Each point is reached from the start by the listed moves, each made 0, 1 or 2 times, or once backwards (-1), plus a little noise. Say if it took an odd or an even number of moves. Then give how often each move was made.
In the rows, 128 means zero.

Moves:
(1): [163 136 109]
(2): [118 145 117]
Start: [127 159 133]
Points:
[130 160 133] -> even (0, 0)
[ 73 187 129] -> odd (-1, 2)
[ 89 150 153] -> odd (-1, 0)
[176 209  72] -> even (2, 2)

Moves:
(1): [182 116 110 100 132 123 114 103 142 116 131]
(2): [134 165 138 118 130 117 122 128 131 118 120]
(3): [118 111 175 144 138 124 135 133 146 109 108]
(4): [137 142 115 178 122 117 116 112 122 127 122]
(5): [114 124 127 134 174 145 110 107 129 138 146]
(6): [136 131 132 114 119 191 145 136 145 118 130]
(7): [133 134 123 133 136 116 169 136 125 118 138]
(8): [143 129 118 140 144 130 132 177 124 138 138]
(9): [128 137 116 125 125 109 134 127 162 129 130]
Start: [119 119 146 123 116 154 130 118 123 129 122]
Points:
[151 206 163 133 203 158 183 213 224  96 140] -> even (0, 2, 1, 0, 1, 1, 1, 2, 2)
[ 37  85 147 185 165 127 114 116  92 170 142] -> even (-1, -1, 0, 0, 1, -1, 0, 0, 0)
[183 159 186 198 115 126 125  77 249  59  74] -> odd (1, 1, 2, 2, 0, 1, 0, 0, 2)

Moves:
(1): [150 140 130 121 124 125 125 132 118 136 121 120 140 134 129 124 121 124
 139 123 121]
(2): [118 158 134 131 117 138 131 134 127 133 123 133 118 122 128 129 127 126
 130 129 120]
(3): [130 127 147 125 127 123 129 124 132 126 124 127 132 126 120 136 128 124
 122 133 118]
(4): [130 125 134 154 124 125 118 123 115 134 119 127 133 121 116 120 126 117
 120 138 143]
(5): [127 133 127 131 157 129 126 130 126 126 131 132 125 130 127 121 133 129
 135 131 125]
(6): [132 113 138 125 124 155 131 121 125 133 119 129 120 144 138 126 129 123
 134 131 129]
(7): [137 126 123 141 134 117 165 116 129 130 108 124 115 118 138 129 129 131
 131 123 138]
(8): [124 124 137 134 140 123 142 152 116 133 125 140 128 138 117 122 119 143
 125 126 127]
(9): [133 124 122 143 132 128 121 146 164 136 117 119 125 128 132 123 122 123
 122 131 125]
(10): [118 126 119 118 131 121 130 122 127 161 116 135 130 127 122 128 128 133
 124 131 124]
(11): [133 130 137 141 128 129 129 121 132 141 149 129 127 124 129 133 121 130
 131 118 122]
(12): [136 132 129 125 133 121 127 125 142 127 125 166 134 133 130 125 127 128
 123 121 145]
(13): [117 126 125 135 124 137 144 125 134 129 131 126 162 134 140 129 125 132
 124 132 125]
(14): [114 135 134 134 122 108 134 118 133 129 133 120 117 162 124 136 132 138
 142 130 130]
(15): [119 131 137 131 130 114 124 135 125 128 127 125 127 126 147 127 127 125
 129 124 134]
(16): [139 130 123 133 135 133 124 130 122 133 115 123 133 119 131 162 134 138
 129 133 134]
(17): [135 123 129 133 125 125 126 141 131 131 133 129 134 130 123 129 155 127
 133 127 129]
(18): [134 125 128 128 125 128 115 123 127 124 125 129 128 128 135 117 133 167
 128 136 119]
(19): [117 125 130 128 124 130 123 124 126 130 127 133 127 120 122 128 123 131
 151 129 130]
(20): [130 131 123 125 123 129 139 131 126 132 138 131 126 125 127 127 123 125
 129 151 133]
Start: [125 110 115 122 121 138 132 122 124 124 106 130 129 126 129 130 131 133
 115 119 143]
Points:
[ 93 112 188 141  76 143 181  94 141 148 130 102  79  91 184 162 114 171
 144 130 104] -> even (-1, 1, 2, -1, -1, 1, 1, 0, 0, 0, 2, -1, 0, 0, 2, 0, 0, 1, 1, 1)
[187 118 135 138 200 119 183 110  72 150  90 178 249  68 134 182 112 211
 159 145 136] -> even (2, -1, 2, 0, 2, -1, 1, 1, -1, 0, 1, 1, 2, -1, 0, 2, 0, 1, 2, 1)
[165 119 113 219 153 136 168  46  81  97  76 144 187  60 244 117 126 188
  80 130 208] -> odd (0, 0, -1, 2, 1, 0, 2, -1, -1, -1, 1, 1, 2, -1, 2, 1, -1, 2, -1, 0)
[240 131 151 152 224 143 208 144 103 142  79 173  85 153 134 145 117 181
 171  44 133] -> even (2, 0, 0, -1, 2, 1, 2, 2, 0, -1, 2, 1, -1, 0, -1, 1, 0, 0, 0, -1)
[ 36 147 135 100 105 174 123  40 108 176 179 110  75 161 126 202 115 173
 210 150 104] -> odd (-1, 1, 0, -1, 1, 1, -1, -1, -1, 1, 2, -1, 0, 2, 0, 1, -1, 0, 2, 1)
[ 94 201  81 189 127 126 158 129 131 133 114 161 185 140 136  98 171 113
  97 199 190] -> even (0, 2, -1, 2, 2, -1, 0, -1, 0, 0, -1, 1, 2, 1, 0, 0, 1, 0, -1, 2)
[150 108 176 183 150 114 149  76  54 202  78 105 143 115  66 208 155 225
 190 120 108] -> odd (1, 0, 2, 1, 1, 0, 1, 1, -1, 1, 2, -1, 0, 1, -1, 2, 1, 1, 2, -1)

Moves:
(1): [161 123 117 144 125 127 120 130 114 126 124 128 133 134 128 119 128 120
 143 126 126 127 136 130 144 124]
(2): [127 137 134 125 123 120 123 134 138 128 115 122 126 136 132 130 129 122
 128 122 130 130 121 129 132 116]
(3): [129 129 156 143 130 134 134 122 138 114 133 129 122 135 133 140 136 128
 122 117 125 122 128 125 112 127]
(4): [125 120 122 145 134 122 114 121 141 127 122 128 125 114 125 124 128 129
 128 132 115 128 118 121 133 124]
(5): [142 133 124 126 150 134 130 126 130 122 119 126 123 134 126 131 130 147
 121 132 124 133 117 137 124 123]
(6): [131 133 125 135 126 136 138 133 133 123 129 128 132 118 123 137 132 124
 129 129 134 126 129 135 132 135]
(7): [126 133 118 134 131 118 149 128 128 127 131 122 123 129 142 119 134 129
 129 132 117 128 138 123 134 125]
(8): [130 128 131 133 135 121 130 153 122 143 122 144 115 112 131 117 131 132
 120 137 136 128 122 127 127 145]
(9): [142 114 132 118 125 122 124 132 146 136 129 128 136 130 123 127 122 132
 109 128 123 126 128 130 132 129]
(10): [130 138 129 133 126 137 133 124 127 153 131 126 145 127 131 121 142 130
 126 127 125 124 121 126 134 120]
(11): [144 149 127 125 135 131 129 127 127 130 153 133 123 119 128 124 135 116
 126 121 118 134 141 128 136 133]
(12): [128 128 131 131 123 116 138 120 119 123 125 149 130 129 122 118 126 122
 120 111 143 143 118 132 144 136]
(13): [122 143 133 133 129 120 123 135 127 122 130 130 146 133 125 124 123 136
 129 131 126 129 133 127 125 129]
(14): [120 130 116 131 130 136 112 133 128 129 135 131 126 150 126 136 133 122
 120 134 120 120 126 126 135 122]
(15): [132 131 135 132 123 140 122 121 135 123 132 132 135 123 149 122 127 123
 127 134 133 134 131 137 131 133]
(16): [129 116 126 127 123 115 129 124 128 137 121 142 130 122 139 158 126 138
 140 125 120 132 118 136 126 131]
(17): [135 128 128 132 124 133 129 124 129 123 118 128 131 126 125 130 148 124
 121 121 117 137 131 128 126 129]
(18): [130 138 133 127 118 128 128 132 129 120 135 124 123 133 125 125 135 139
 128 128 127 117 137 136 133 128]
(19): [131 118 128 117 134 125 126 129 136 119 129 133 129 129 126 125 139 124
 141 132 125 127 122 129 127 121]
(20): [136 137 129 127 121 125 133 111 133 128 119 128 125 132 119 135 127 126
 124 154 127 129 128 121 125 129]
(21): [129 123 131 138 123 126 136 126 136 127 138 121 123 121 126 136 138 124
 121 131 137 139 120 143 121 124]
(22): [127 130 125 133 118 151 140 136 132 144 132 132 126 127 123 121 123 135
 131 130 123 146 130 125 127 138]
(23): [123 130 129 132 137 128 131 125 136 132 128 136 126 125 121 124 127 130
 128 127 138 126 141 135 127 130]
(24): [135 131 134 129 126 124 135 128 118 121 133 138 127 125 118 115 120 104
 126 125 115 112 125 152 118 118]
Start: [137 104 119 125 124 124 147 131 156 118 134 130 140 134 112 139 140 132
 125 139 143 139 126 116  94 139]
Points:
[188 165 109 144 153 228 128 207 148 112 134 197 200 194  76  65 205 166
 105 123 135 173 133 153 135 161] -> odd (1, 0, 0, -1, 2, 1, -1, 1, 0, 1, 0, 1, 2, 2, 1, -1, 2, 1, 2, -1, -1, 2, 1, 0)
[170 165 160 210  56 146  97 166 225  66  73 127 149 210 117 183 155 175
  76 195 116 132 139  83 121 170] -> odd (1, 2, 2, 1, 0, 2, 0, 1, 1, -1, -1, 0, 2, 2, 1, 0, 1, 2, -1, 2, -1, 1, -1, -1)
[249 126 115 152 208 147  13  49 239  75 150 149 212 212  91 104 149 161
 102 219 102 105 146  92 148  98] -> even (2, -1, 1, 2, 2, -1, -1, -1, 2, 1, 1, 0, 2, 2, 2, -1, -1, 0, 2, 2, -1, -1, 2, -1)
[126 146 176 168  90 139 198 200 118 113 209 161  30 137 100 145 146 105
 106 126 161 100 158 148  60 180] -> odd (0, 0, 2, -1, -1, 0, 0, 2, -1, -1, 1, 0, -1, 1, -1, 0, -1, 2, -1, 0, 1, 1, 0, 1)
[105 200 100 177 179 112  96 188 234 191 158 122 140 126 163  75 188 134
  29 182  76 158 153  48 129 140] -> even (-1, 2, 0, 2, 0, -1, 2, 2, 1, 1, 2, -1, 2, 2, 1, -1, 1, -1, -1, 0, 0, 0, 1, -1)
[239 168 108 165 134  93 179  29 137 102 149 166 108  90 128 117 209 137
 135 161 108 155 158 140 142 142] -> even (1, -1, 0, 1, 1, -1, 1, 0, -1, 1, 2, 1, -1, -1, 1, 1, 1, 2, 0, 2, 0, -1, 1, 0)
[151  84  85 125 139  79  73 222 227 104 158 127 113 137 117  68 138 105
  83 231  89  98  99 140 119 116] -> odd (0, 1, -1, 2, 0, 0, 1, 2, 2, -1, 0, -1, 1, 2, 1, -1, -1, 1, 2, 0, 1, 0, -1, 1)
[188  73  74 177 138 140  99  89 217 172 114 105 184 124 100 215 213 144
  38 193  43 132  68 110 102 113] -> odd (0, -1, 0, 2, 1, 1, 0, 0, 2, 2, 0, -1, 0, 2, 0, 1, 2, -1, -1, 1, 1, -1, -1, 0)

Moves:
(1): [135 130 126 128 128 127 132 135 124 129 125 117 129 113 126 133 129 128
 139 133 129 131 123 130 127 129]
(2): [127 140 130 123 135 136 129 136 141 132 127 126 119 133 119 118 126 119
 123 144 135 125 117 124 118 128]
(3): [123 127 145 131 125 128 134 126 134 122 129 122 126 124 128 118 126 131
 130 122 125 120 121 135 124 128]
(4): [135 130 127 141 124 130 126 127 123 132 132 123 121 129 123 124 130 128
 126 132 121 126 123 114 142 128]
(5): [125 124 138 127 140 135 122 133 127 126 127 121 127 131 114 138 131 133
 136 136 130 129 128 121 133 136]
(6): [131 128 127 136 117 145 128 129 134 123 131 128 130 129 138 138 132 130
 138 122 133 130 137 131 119 126]
(7): [133 127 130 126 129 128 141 121 132 128 132 131 127 127 127 123 134 126
 123 127 132 136 122 130 140 132]
(8): [124 117 122 123 129 133 127 136 119 121 134 120 127 124 130 129 120 128
 124 119 123 125 130 132 121 133]
(9): [133 121 130 122 124 122 126 132 137 134 120 130 128 141 132 125 128 133
 139 128 130 130 122 127 127 134]
(10): [126 122 129 119 129 138 132 133 128 143 124 125 130 126 138 130 127 130
 129 130 120 123 128 120 130 124]
(11): [133 123 134 122 117 120 129 127 135 133 153 129 131 127 135 114 121 131
 118 132 134 122 132 137 117 135]
(12): [123 133 134 136 133 124 130 154 118 131 120 137 137 124 132 130 133 120
 133 122 128 123 135 121 127 129]
(13): [123 127 124 123 123 132 136 128 122 125 139 123 139 127 123 121 134 116
 137 122 130 120 122 116 134 124]
(14): [144 136 135 131 129 135 131 126 125 135 116 124 132 140 136 136 116 125
 126 128 128 135 131 134 131 119]
(15): [136 133 123 124 134 125 127 135 130 125 127 122 137 129 139 124 125 131
 124 124 126 125 135 125 126 139]
(16): [119 128 125 138 131 126 134 120 138 142 132 115 132 130 134 129 115 124
 122 117 135 133 123 140 142 133]
(17): [123 132 131 124 129 128 124 130 124 127 128 124 127 133 135 128 143 124
 129 126 126 128 122 130 122 131]
(18): [128 141 123 123 122 136 131 136 134 132 134 125 128 131 122 130 122 146
 127 120 128 133 116 128 126 124]
(19): [120 133 120 124 144 128 134 132 116 141 137 124 121 135 133 123 117 127
 145 124 135 125 134 126 121 130]
(20): [122 129 133 125 120 132 132 130 127 123 130 136 128 132 132 133 125 126
 135 145 125 136 121 130 129 135]
(21): [127 124 129 128 131 133 120 128 119 126 127 124 136 121 130 113 124 129
 127 129 138 137 121 132 147 120]
(22): [129 127 129 132 121 132 129 126 136 131 131 130 134 127 123 125 121 124
 132 132 122 143 139 127 116 129]
(23): [120 128 128 125 111 123 134 131 126 126 128 119 123 120 117 130 128 135
 129 127 143 128 141 114 138 128]
(24): [129 128 122 134 129 132 134 146 130 125 119 126 136 140 127 124 129 129
 136 139 124 120 137 139 126 121]
Start: [133 120 112 132 122 123 136 116 149 116 127 120 122 137 143 129 133 139
 126 153 123 129 136 128 130 138]
Points:
[133 113  75 192 110 129 150  95  98 149 160  35 141  91 106 100  62 101
 127 131 175 177 186  97 224 123] -> odd (1, 0, -1, 2, 0, 0, 0, 1, -1, -1, 0, 0, 1, 1, 0, 2, -1, -1, 1, -1, 2, 2, 2, 0)
[152 166 166 111 144 156 181 200 132 118  92  47 150 121 109 131 123 113
 146 173 154 152  35  63 243 179] -> odd (2, 2, 1, 1, 2, -1, 2, 1, 1, 0, -1, 2, 2, 2, 2, 1, 0, 1, -1, 2, 1, -1, 1, -1)
[ 62  70 159 159 129 144 191 176 118 151 127  52 127 145 164 146 125 125
 228  97 138 162 169  96 168 208] -> odd (0, -1, 2, 1, 2, 1, 2, 2, 2, 1, -1, 2, 0, 0, 0, 2, 2, -1, 2, 1, 0, 2, 2, 0)
[121  94 105  86 132 148 173 117 131 172 233  52 151 110 129  91 105 175
 163 163 119 136  52 116 189 165] -> odd (2, -1, 0, 1, 2, -1, 1, 0, 0, 2, 2, -1, 2, -1, 0, 1, 0, 2, 1, 1, 1, 0, -1, 0)
[127 178  75 124  60 131 167 118 163 124 249  91  95 127 134  56  73 190
 127 188 185 137 135 102 139 167] -> even (0, 1, 0, 2, -1, 1, 0, -1, -1, -1, 2, -1, 0, -1, 2, 0, -1, 2, 2, 2, 1, 0, 2, 0)
[ 75 115 135 126 107  94 130 111 125  96 170 162  97 130 126 156 135 135
 193 211 129 150 213 128  43 177] -> even (0, -1, 0, -1, 1, 0, -1, -1, -1, -1, 1, 0, -1, -1, -1, -1, 1, -1, 2, 2, -1, 2, 1, 0)
[190  98 141 122 109 162 178 208 150 141 129 109 173 131 231  55  69 159
 175 189 102 127 154 198  84 129] -> odd (2, 0, 2, 0, -1, 1, 1, 1, 1, 2, 2, 1, -1, 1, 1, -1, -1, 0, 1, 1, 2, 1, -1, 2)
[122 107 134 149 136 152 151 165  82 140 110 101 132 127 234 105  94 138
 176  87 112 163 141 129 147 153] -> odd (0, -1, 2, 1, -1, 1, 1, 2, 1, 1, -1, 2, -1, 1, 1, 0, 1, 0, 2, 1, 2, 1, 0, -1)
